Each row of a before or after table is a point. One or more steps were done to the points. Then noise was added and the rows were shuffled. The steps act on columns, c1 being the first. What was done? A step turns or swaps two columns, mirrors them in a line or flattens them onto one, adds a multiple of one to another, or multiplies or shifts one. Angles are multiples of 10 degrees, from the lower column toward the higher: turns from -170 to 170, lines from 10 to 170 but not 90. Use the fewest steps. Two steps may share a column if one is a turn and the other turns, adds or multiplies; they go together, in the order done. Otherwise the lowest column goes first.
In the rows, zero is written as 128.

Before (11 x 3):
[[194 171  84]
 [ 84  95 102]
 [131 155 138]
 [ 74 125 135]
 [ 59 166 101]
 [ 98  83 193]
 [146  79  86]
 [108 140  69]
 [195 130  96]
 [151  84 141]
 [157 149  85]]
After (11 x 3):
[[195 159 119]
 [109 187 118]
 [146 151  67]
 [151 101  91]
 [ 84 141  86]
 [158 176 133]
 [ 98  51 110]
 [ 74 121 127]
 [ 61 166 154]
 [193 185 153]
 [130 127 156]]
Steps: turn c2 and c3 by 70 degrees

Before (10 x 6):
[[ 68 129  70  78 142 168]
 [157 175  96  87 127 160]
 [137 148 125 170 141 159]
 [168 133 146  74  88 145]
 [137 132 160 158 170 101]
 [ 80 133 106  69 109 122]
 [ 78  49  73 119 145 179]
 [147 144 179 142 115 168]
 [129 217  88 151 191 158]
 [185 143 177 135 181 216]]
After (10 x 6):
[[147 105 177 128  99  95]
 [ 69 170  70 163  86 119]
 [138  99 158 114 129 177]
 [124  54  87 185  67 169]
 [ 77 184  76  74  75 120]
 [136  83 123 117  94 122]
 [170 163 146 166 133  88]
 [185 116 177 136  24 132]
 [156 132  96 190 101 112]
 [ 80 174 106 169 143 115]]
Steps: turn c2 and c4 by 130 degrees; turn c5 and c6 by 120 degrees

Before (12 x 9):
[[ 90 141 153 181 175 162 109 162 111]
 [ 77 108 125 105 154  92 115 113 229]
 [103 162  95 154 160 100 104 177 111]
 [ 81  75  89 100 131 172 111 182 135]
 [ 74 249 221 119 129 166 195 161 170]
 [110  82 137 104 104 145  98 161 179]
 [113  73  95 114 128  84 186 114 144]
 [114 111  94 131 101 149 110 149 115]
 [ 81  97 148 100 146 110 125 128 114]
 [ 69 157  97 157 126 150  99 144 115]
 [117 105 104 117 124 179 136 151 125]
 [ 72  89 147 135  95 162 152 178 146]]
After (12 x 9):
[[ 78  90 166 151  93 161 153 151 147]
 [ 85 248 212 140 127 167 193 176 169]
 [121  79 151 129 101 146 100 140 177]
 [102 159 122 136 158 105 101 130 109]
 [117 113 112 130 101 146 110 117 117]
 [122 102 124 133 122 179 137 124 119]
 [113  71  98 130 131  86 188 110 145]
 [ 67 159 112 153 124 153 100 121 111]
 [ 92  99 140 143 146 107 126 133 114]
 [ 81 143 164 146 177 163 111 144 113]
 [ 95  74 120 137 134 171 113 122 137]
 [ 93 107 122 139 151  89 112 123 227]]
Steps: flatten c1 and c4 onto the line at 160 degrees; flatten c3 and c8 onto the line at 30 degrees

Before (12 x 12):
[[110 127 163  96  98  86 143  88 232 117 162 160]
 [134 112 117 163  54  95 101 173  97 191  98 144]
 [205 108 134 156  60 153 134 110 104 178  97 109]
 [ 80 123 163 164 107 128 117  79 178 104 153 111]
 [185 135 123 135  85 149 127 123  55 136 104 195]
 [142 196 163 156  93  67  84 103 192 116 132 100]
 [156 115 248 121  29  87 144 132  84 158  33  67]
 [ 93 124  94 121 156  90 135 100 185 127 116 121]
 [165  74 131 106  92 150  51 121  68 173 121  98]
 [ 88 108 107 114  74  78 114  47 150 143 119 127]
 [115 120  98 135 112  64 140 104 151 110 190 113]
 [107 199 140 154 136  72 160  98 155 187 171 157]]
After (12 x 12):
[[165  72 134 102  99 136  61 166  72 176 117 102]
 [106 200 140 177 131  93 166 145 157 186 172 161]
 [134 110 119 172  52 125  86  99  92 190  94 143]
 [138 198 163 181  97  86 100 167 194 119 134 104]
 [ 93 126  92 140 152  92 147 152 185 130 111 121]
 [ 77 127 162 157 106 146 135 178 170 105 151 112]
 [ 90 108 109 138  75  77 137 205 147 144 122 128]
 [110 119  98 167 108  78 150 142 150 110 191 118]
 [186 133 124 118  85 143 126 134  61 135 105 193]
 [113 126 166 122 100  75 159 160 230 113 161 161]
 [204 108 138 139  64 163 140 146 102 180  95 106]
 [159 116 248 140  29  88 142 122  82 159  36  64]]
Steps: turn c4 and c6 by 30 degrees; mirror c7 and c8 in the line at 170 degrees

Before (8 x 14):
[[206 113  94 160 128 141 140 131 127  79  95 162 102  93]
 [141  89  84 158 130 141 130 159 163  97  63  80 111  69]
 [139  71  67 163 159  87 108 142 127  62 118 158  96  68]
 [100  82 178 103 119 107 171  60 125 204 136  86 137 153]
 [101 141 140  87 123 137  68  94 136 176 128 133  72 122]
 [155 114 137 114 153 104 181  90 121 221 154  67 150 104]
 [124 108 173  95  91 124 172 106 142 200 181 101 112 103]
 [ 70 111 115 131 104 141 102 111  88 184 156 129 121 134]]
After (8 x 14):
[[129  83 177 150 118 106 170 183 120 204 142  86 137 175]
 [127 108 174 189  92 123 173 117 170 199 120 102 111 160]
 [127 142 139 155 122 137  68 140 152 176 160 132  72 160]
 [127 115 136 158 154 104 180 127 105 221 122  67 150 173]
 [127  89  85  59 130 141 130  61 235  97 146  80 110 130]
 [129 112  94  82 128 140 139  97 126  79 125 161 102 144]
 [128  71  67  98 158  87 108  69 125  63 109 158  96 145]
 [128 110 115 148 103 141 102 142   7 185 107 129 120 140]]
Steps: multiply c1 by 0; turn c4 and c11 by -130 degrees; turn c8 and c14 by -120 degrees; multiply c9 by 3

Before (8 x 20):
[[158 122 114  94 168 133 174 122 103 132 138 122 179 157  47 165 112 131
  164 123]
 [107 119 176  93  61 164 109 164 105 109 145  95 130 157 159 146  88 141
  104  98]
 [ 93 125 160  87  99 124 131 126  75 166 158 149  75 144 158 140  63 121
  114 107]
 [164 102  81 121 160  98 137 169  69 106 118 140 174 130  78 162 105 141
  144  90]
 [ 90 109 165  82 103 137  99 149 127 111 138  86  97 150 132 121  63 147
   73  68]
 [158 126 150 146 153 158 113  78 158 107 173 114 111  66  68 114 126  87
  165 150]
 [113  91  89 153 163 205 153 112 146  72 150 107 148 138  47 122 150 102
  146  74]
 [127 179 169 138 137 138 134  78 164 137 163 163 148  80 108  88  78  54
  156 156]]
After (8 x 20):
[[131 124 168 138 137 166 135  77 164 133 131 161 147  80 105  91  81  55
  154 184]
 [159  66 148 146 154 177 110  77 157 103 143 115 111  63  51 115 126  85
  169 180]
 [157  64 114  95 167 136 177 123 102 134 135 126 180 157  28 163 110 129
  162 118]
 [ 91  53 164  79 106 136 102 153 125 115 136  82  95 150 129 123  58 145
   71   4]
 [105  56 177  90  62 150 115 163 106 106 159  95 131 159 167 142  86 142
  103  65]
 [162  40  79 116 162 113 135 167  67 108 102 140 172 130  61 162 102 142
  145  51]
 [ 93  66 158  85 100 156 136 125  78 165 121 144  75 141 168 136  61 119
  113  88]
 [113  33  89 152 163 162 157 116 146  69 198 108 151 137  21 126 151 102
  148  20]]
Steps: shift c2 by -60; mirror c6 and c11 in the line at 40 degrees; multiply c15 by 1.3; multiply c20 by 2

Before (11 x 32):
[[120  94 121 163 144 158 155 195 148 184  85 123  54 154 136 106 129 143
  147 176 106 114 138 112 121 193 139 132 103 125 122 164]
 [174  82 129 112 119 208 125  54 102 176 184 178 174 118 126 144 101  94
   86 128 121 132 131 106 130 157 105 120 127 139 172 139]
 [141 168 124 155 127 109 113 126 153 163 121 160  54 137 138 101 116 144
  137 116 164  89 161 149 136 146 113 142  97 123 106 175]
 [103 132 135 106  97 114  95 140 129 104 147 104 118 152 116 129 123 167
  146 180 208 133 128 156 154 129 131 118  80  91 100 133]
 [145 154  95 120 121 134 104 169 151 138 142 126  91 168 135 149 163 140
  111  80 152 136 112 126 137 140 108 147 125  50 142 140]
 [161  60 154  96 140 157 124 121 187 193 180 203 125 133 160 195 119  98
  249 124 165 151 142 116 184 111 159 162 117 144 168 159]
 [120 150 126  70 164 183 185 137 150 152 131 108  86 185 162 113 138 155
  201 173 143 151 135 157 101 177 120 102  94 110 113 179]
 [127  95 105 155 116 114 166 101 180 153 187 127 133  70 166 104 133 135
  124 178 109 136 186 146 170 154 177 100 109 112 176 137]
 [187 137 118 172 100 138  78 162 173 105 136 126  74 126 101 166  93 116
  151  94 124  76 146 116 145 153  96  82 154 100 111 135]
 [146 130  84 134 106 106 163 107  84 113 157 125 138  81 163 185  95  74
  124 147 152 152 147 158  44 142 135 150 129 109 120 164]
 [131 104 100  95  48  94 110  84 137 110 120 187 106 107 113 113 178 155
  127 103 146 160 102 123 133  49 158 135 122  81 175 140]]
After (11 x 32):
[[128 135 122 172  99 140  78 162 238 113 137 110  73 125  99 164  91 150
  152  93 126  74 146 116 125 155  98  83  96 103 112 137]
 [129 134 132 106  97 114  94 143 136  90 149 102 116 152 114 125 124 100
  145 180 205 135 132 156  88 127 132 117 158  91 102 136]
 [127 153  98 121 121 134 105 166 119 133 139 120  95 174 134 148 164 112
  111  80 152 138 114 126 118 138 108 147 127  47 140 141]
 [129  94 105 156 114 115 165 100 216 149 189 111 133  71 170 106 134 111
  123 177 108 135 186 142  83 157 179  98 124 113 175 140]
 [126 131  80 133 106 105 160 107  53 132 159 141 135  83 164 185  94 186
  121 148 150 152 148 159 201 141 134 149 168 114 119 164]
 [130  96 119 162 143 155 156 195 137 178  82 114  54 153 138 106 131  94
  145 176 107 116 136 113 123 192 137 128 153 124 123 164]
 [128 105  98  98  47  96 112  84 148 102 120 182 103 105 112 113 179 111
  130 102 148 161 100 121 120  46 158 139 131  81 173 140]
 [129  81 131 111 118 207 125  57 132 183 185 185 173 121 124 139  98 141
   86 127 121 129 133 105 125 158 105 119 128 141 172 138]
 [131 152 126  71 168 183 185 137 180 142 130 102  83 186 160 112 139  96
  200 174 141 147 136 154 137 177 122 102 172 112 113 177]
 [128 166 125 150 127 110 114 126 141 154 120 149  57 138 136  99 120 102
  139 113 163  87 161 145 105 146 113 143 152 127 106 173]
 [129  60 154  94 140 155 126 123 155 203 181 177 128 133 161 193 121 134
  249 124 167 153 145 117  76 111 160 162 109 144 167 164]]
Steps: multiply c1 by 0; turn c9 and c12 by -20 degrees; add -1.5 times c28 to c9; mirror c10 and c18 in the line at 170 degrees; turn c25 and c29 by -150 degrees

Before (11 x 48):
[[249 131 102 151 120 134 149 147 118 192 152 125 122 162 107 147 107 108
  139 106 137 189 128  99 108 109 126 115 108 105 124 130 177 121 134  85
  136 124 141 131 127 124 166 152 124 111 133 107]
 [140 152 134 130 105 136 150 154 128 163 156 122 119 148 108 162 144 112
  126 127 109 121 132 111 165 135 101 101 134 135 147 139 104 143 126 144
  157 182 147 105 135 120 136 111 128 102 102 136]
 [106 138 123 144 106 136  87 155 117 118 139 118 131 163 119 112 146 150
  125 123 106 187  88  98 128 118 141 125 104 113 161 133  98 124 150  85
  123 115 146 110 130 120 161 107 125 114 121 109]
 [111 112 133 148 100  99 141 133 121 103  89 137 142 141 108 117 135 106
  122 119 114 153 131 167 167 108 144 122 138 121 123 134 129 106 184 133
  143 106 145 167 146 150  93 117 115 111 124 103]
 [111 142 120 147 131  76 114 157 130  93 164 164 123 152 153 116 162 133
  134 120 151 109 108 116 103 131 133 140 104  99 120 134 105 118 132  84
  167 155 147 106 124 122 141 132 137 154 136 117]
 [107 132  95 139 124 134  29 113 127 105 139 134 139 152 116 128 159 108
  125 107 121 135 104 161 142 108 108 100 156 117 154 162  99 119 130 115
  117 112 136 100 133 119 130 112 135 115 121 130]
 [128 126  83 155 124 137 147 152 161 115 164 131 117 160 113 131  93 113
  136 114 108 138 127 119 104 161 120 108 123 105 126 184 116 116 139 126
  102 114 144 153 140 107 124 135 138 123 122 136]
 [104 173  86 135 129 125 147 146 151 106 147 117 109  67 167 139 125 116
  140 110 133 118 128 116 140 140 132 148 108 235 145 137 104 122 134  91
  114 115 138 107 135 113 114 138 116 107 144 131]
 [102 116  86 137 113 130 129 130 126 102 101 149 225 104 132 157 157 175
  118  93 121 170 113 100 115 115  78 126 121 166 139 142 138 129 132 194
  106 126 134 205 127 141 157 113 125 109 143 128]
 [105 121 109 135  82 137 102 138 119 119 133 126 124 124 120 122 143 111
  135 112 119 132 119 103 106 139 127 116 110 121 129 141 142 148 125 109
  114 113  66 119 167 135 144 116 118 154 137 117]
 [102 161 163 156 127 127 139 131 168  99 157 123 118 153 112 124 160 122
  118  75 104 147 130 121 111 123 116  96 121 111 151 140 139 122 126  93
  106 136 143 115 133 114 137 119 114 188 125 105]]
After (11 x 48):
[[110 142 120 148 132  61 114 157 130  93 166 164 123 153 153 116 162 133
  134 120 151 110 107 116 103 130  88 141 104 100 119 114 105 118 133 146
  167 153 146 106 125 121 141 131 136 153 136 117]
 [104 172  86 134 129 124 147 146 151 105 147 118 110  66 167 139 126 116
  140 110 134 119 129 116 141 141  95 148 109 234  99 131 103 122 134 143
  114 115 138 107 135 113 114 139 116 107 143 132]
 [106 139 123 144 107 139  87 154 117 119 139 117 131 162 119 112 146 150
  124 122 107 186  88  98 128 118  85 125 104 112 101 150  99 125 150 138
  123 115 147 110 130 120 161 107 126 113 120 110]
 [108 132  95 139 125 135  28 112 127 105 139 135 139 152 117 128 159 109
  124 106 121 134 104 161 142 108 127 101 157 116  41 108  99 119 131 152
  118 113 136  99 133 120 130 112 135 115 122 130]
 [140 152 134 131 106 137 151 154 127 163 157 123 120 148 109 162 145 112
  125 126 109 120 131 112 165 136 155 100 133 136  96 130 104 143 127 144
  157 182 146 104 136 121 136 111 128 102 102 137]
 [102 161 163 155 128 128 138 132 168 100 155 123 117 152 113 124 160 121
  117  75 104 148 130 120 111 123 104  95 122 111  90 132 139 122 126 155
  106 136 143 115 134 115 138 119 115 188 125 105]
 [249 130 102 151 120 136 148 147 119 193 152 126 123 162 106 148 108 108
  139 106 138 189 127 100 108 109  91 116 108 105 127 122 177 121 134 152
  136 125 142 130 127 125 167 152 124 111 133 106]
 [103 116  88 137 114 131 128 129 126 101 100 149 225 104 133 157 158 174
  118  93 120 169 115 100 115 116 211 126 121 166  92 121 137 129 133 138
  106 126 134 205 126 141 157 112 124 109 143 128]
 [106 122 109 136  82 139 102 138 119 118 133 124 124 123 119 122 142 111
  135 112 121 131 119 103 106 139 112 116 110 121 100 112 143 148 125 138
  115 113  66 120 167 136 145 116 118 154 137 118]
 [128 125  82 155 124 141 148 151 161 114 165 131 115 160 113 131  93 115
  136 115 109 138 127 119 104 161 131 108 123 105   9  56 116 116 139 136
  102 114 145 154 140 108 125 136 139 123 122 136]
 [110 112 133 147 100  91 140 133 121 103  90 137 142 141 108 117 135 106
  122 120 114 153 131 167 166 107 126 120 138 122 117 115 129 105 184 111
  143 106 145 168 147 151  94 117 115 112 124 104]]
Steps: multiply c6 by 1.3; turn c27 and c36 by -120 degrees; multiply c32 by 2.5; turn c31 and c32 by 120 degrees

Before (13 x 64):
[[202 126 100 170 163 137 166  82 121 112  85 103 116 166 160 148  83 190
  171 185 133 165 165 201  83 174 113 131  76  95 126  87 104 148  82 144
  169 105 157 124 106 106  95 162 164 163 120 114 160  95 179 149 103  93
  150  72 169 134  90 166 175 147  83 154]
 [150  75 114 133  89  82 147 118 167 116 154 104 169 103 114 149 134 155
  119 204 122 109 126 147 155 114 171 125  76  74 161 103 110  76  98 126
   93 150  91  61 113 166 136 132 115 125  91 111  74 141  81  83  83 117
  151 134 156 139 136 184  83 138 117 103]
 [186  92 143  69  91 102 122 151  77 140  69  80 108  99 131 116 149 128
  122 111 146 149  78 100  61 163 106  56 167 126 108 128 126  84 109 194
  154 149 112 126  73 163 114  93 110 161 120 173 121 132  79 167 148 171
  114  74 134  72 141 133 169  88 131 148]
 [136 113  98 163  67 137 154 135  81 122 169  69 162 125 114 113 148  86
  159 148 114 146 166 130 103 128 162 137 135 156 149 154 105 107 139 127
  151 161 142 103 162 117 182  75 167 150 100 183 141 101 155 129 124 172
  164 143 100 110 148 140 145 161 117 100]
 [168 141 108 153 163 100 106  63 108 158 172 127  89 191 174 135  70 184
   89 166 135 176  62 127 111 138  98 144 127 136 114 114 112  68 124 155
  102 148 145 123 171  85 118  98 140 132 113 178 165 170 173 146  84 178
  168 115 108  93 187 164 124 129 154 100]
 [136  75 122 148 119  99 186 110 103 132  81  40 178 165  96 141  56 131
  133 126 126 152  62 156 136 138  93 117  93 166 110  97 153 166 115 124
  152 136  76 139 129 104 114 145 119 137  63 107  78 141 136  93 145 122
   87 139 148 135 119 108 157  97 158  93]
 [ 94 131 147  72  93 169 158  80  86 105 110  92  95 157 149 151 109 122
  115 157 128 171 135 140  93  86 184 146  79 103 184  72 138 163 140 110
  129 110 173  92 168 172  90 116 140 160 135  98 171 124 135  94  63  95
  138  96 166  87 103 132 123  74 147 135]
 [118 101 130  82  66 152 179  89 157 110 125 111 171 112 111 153 125  90
   79 103 136 126  63 134  57 130 114 101 126 168 134 140 102 147 101 163
  107 192 121 140 112  78 104  86 119  91 102 124 123 118 138 141 100 108
  132  77 181  63 117 130  99  94 134 107]
 [154 169 119 163 125  75 123 110 176 107  70 142  82 117 136 129  94 129
  105 142 145 100 115 110  76 110 147 143 130  65 172 153  92 136 130 189
   94 179 159  56  71  69 126 123 197 121  70 139 133  77 180 104 123 145
  132  93 134  65 179 110 136 105 112 137]
 [168 124 130  73 162 100 131 141 169 123 119 131  82 164  79 156 157 148
  147 172 176 112  85 107  97 151  99  85  99  65 186 132 132 139  69 191
  135  93 105  57 168  82 105  95 184 106 143 139  78 176  95 162  90 191
   84  85 160 158  96 110 109 124  63 148]
 [ 97 148 156 125 140 137 127 107  90 190 121  48  97 128 158  86  78  96
   82 112 137 137 110 103 144  94 172  84 158 145 140  86 142 132  61 175
  138 174  79 110 157  86 172  76  98 111 141 164 143  87 162  71  99 159
  126 132 165 161 172 173 167 151  79 126]
 [199 169  64 173 129 114  95  93 103 183 120  65  92 185  88  93  61 142
   71 115 191 107 110 136 145 126 125 128  96  74 104 127 151 136 105 163
  136  98 136  43 162  71 188 151 145  96  89 114 136  90 161 146 144  86
   96  78 177 157 105 175  86 120  55 153]
 [108  81 143 137 159 144 194 145 113 192 158 134 156 134  74  69  63 171
  141 112 102 119 162 124 131 123 127 132  90 115 185  96 151 104 137 106
   89 180 173  55 126  72 186 161  93 171  57 146  78 175 124 169  92 180
   96 114 162  85 157 183 133 155  67 106]]
After (13 x 64):
[[151 164 121 160 124  81 121 108 177 108  71 142  86 110 138 131 124 127
  108 149 144 104 119 112  78 107  90 146 133  57 166 156  94 149 138  58
  104 179 161  57  70 190 130 128 196 120  64 139 128  77 181 106 122 149
  137  90 136  64 180 115 135 109 114 134]
 [136  78 119 150 116  99 184 109 105 132  78  38 177 167  95 138 183 123
  130 119 127 153  63 163 139 138  75 113  93 160 108  95 148 200 118 109
  147 136  72 134 130 122 120 145 123 139  65 113  72 140 133  88 153 122
   92 139 151 136 121 108 157  96 156  90]
 [166 118 130  72 162 101 133 136 172 126 120 134  80 167  84 157 143 146
  151 168 180 113  88 106  98 151 167  83 107  64 188 128 132 146  64  82
  146  94 111  54 169 187 104  88 179 103 144 143  72 175  94 167  90 185
   84  83 158 162  92 106 112 131  71 156]
 [199 171  63 177 130 115 101  96 104 188 121  59 100 178  87  97 151 142
   70 119 187 105 100 135 147 124  61 129 101  78 107 127 152 141 106  65
  136  95 136  46 160 165 192 158 153  90  87 115 135  86 154 143 140  89
   99  78 175 153 107 175  87 116  54 149]
 [105  81 146 132 162 137 196 146 112 187 160 136 158 137  79  74 152 167
  137 116  99 123 162 123 136 124  65 124  89 119 186 101 148  77 131  68
  100 181 172  50 127 108 183 161  91 168  56 144  80 171 126 172  96 184
   99 115 160  90 156 174 139 154  60 103]
 [208 128  98 180 161 137 169  76 120 117  89 107 122 160 160 153 157 185
  174 188 131 162 161 198  88 171  94 132  77 101 130  78 110 167  80 103
  152 100 152 120 106 137  97 155 163 155 117 113 164  96 178 144 104  92
  156  72 177 130  92 163 182 146  82 156]
 [ 97 133 155  71  95 164 162  85  87 109 108  92  89 153 149 151  77 123
  117 154 129 174 133 139  92  89  91 144  83 100 181  68 139 196 152 173
  121 106 180  94 164 105  89 115 142 156 136 105 173 122 137  93  63  93
  131  98 166  90  94 133 122  74 144 137]
 [137 119  93 163  67 139 163 140  86 118 172  70 162 127 116 113  89  86
  156 153 117 139 166 139 103 128 131 135 134 164 153 157 108  84 138 113
  145 159 145 110 165 126 186  83 164 156 104 180 143 101 158 130 126 170
  163 144 102 109 150 141 146 156 127 100]
 [184  97 137  65  99 101 117 152  73 147  67  78 111  96 134 110 141 130
  113 107 147 147  77 100  64 163 154  55 169 130 107 128 128  36 109 160
  146 137 112 123  73 193 112  93 110 165 126 177 115 128  73 172 145 169
  114  70 132  71 145 136 171  91 130 145]
 [153  76 111 137  92  86 155 115 164 115 158  99 166 103 114 145  83 157
  118 199 126 112 119 149 164 113 117 124  77  82 159 101 109  27  95 167
  102 155  92  60 120 130 136 135 119 131  89 110  70 134  74  85  91 115
  149 129 155 144 136 182  80 140 126 102]
 [102 146 152 127 144 139 124 109  87 188 117  49  92 130 152  91 109 101
   82 112 141 142 108  97 145  91  68  83 152 143 142  90 149 136  57  84
  136 170  81 109 160 177 167  74 103 105 134 166 151  86 162  74  96 161
  120 136 165 157 170 172 171 152  84 131]
 [119  97 129  83  63 148 173  97 157 108 126 113 171 108 113 150 145  85
   81  97 134 130  64 129  65 135 126 100 131 165 131 144 101 169 103  71
  113 195 124 142 114 169 105  82 113  98 100 125 127 123 134 139 100 111
  132  80 180  67 110 129 103  94 140 111]
 [165 145 107 155 160 101 105  59 112 163 175 117  83 190 177 128 173 183
   94 167 134 177  63 123 111 143  84 144 120 136 126 113 116   9 117  83
  107 148 147 128 175 154 118 103 139 132 119 175 162 166 170 146  84 183
  172 111 103  99 195 163 125 128 146  95]]
Steps: turn c17 and c27 by 110 degrees; multiply c34 by 2; swap c36 and c42; multiply c37 by 0.7
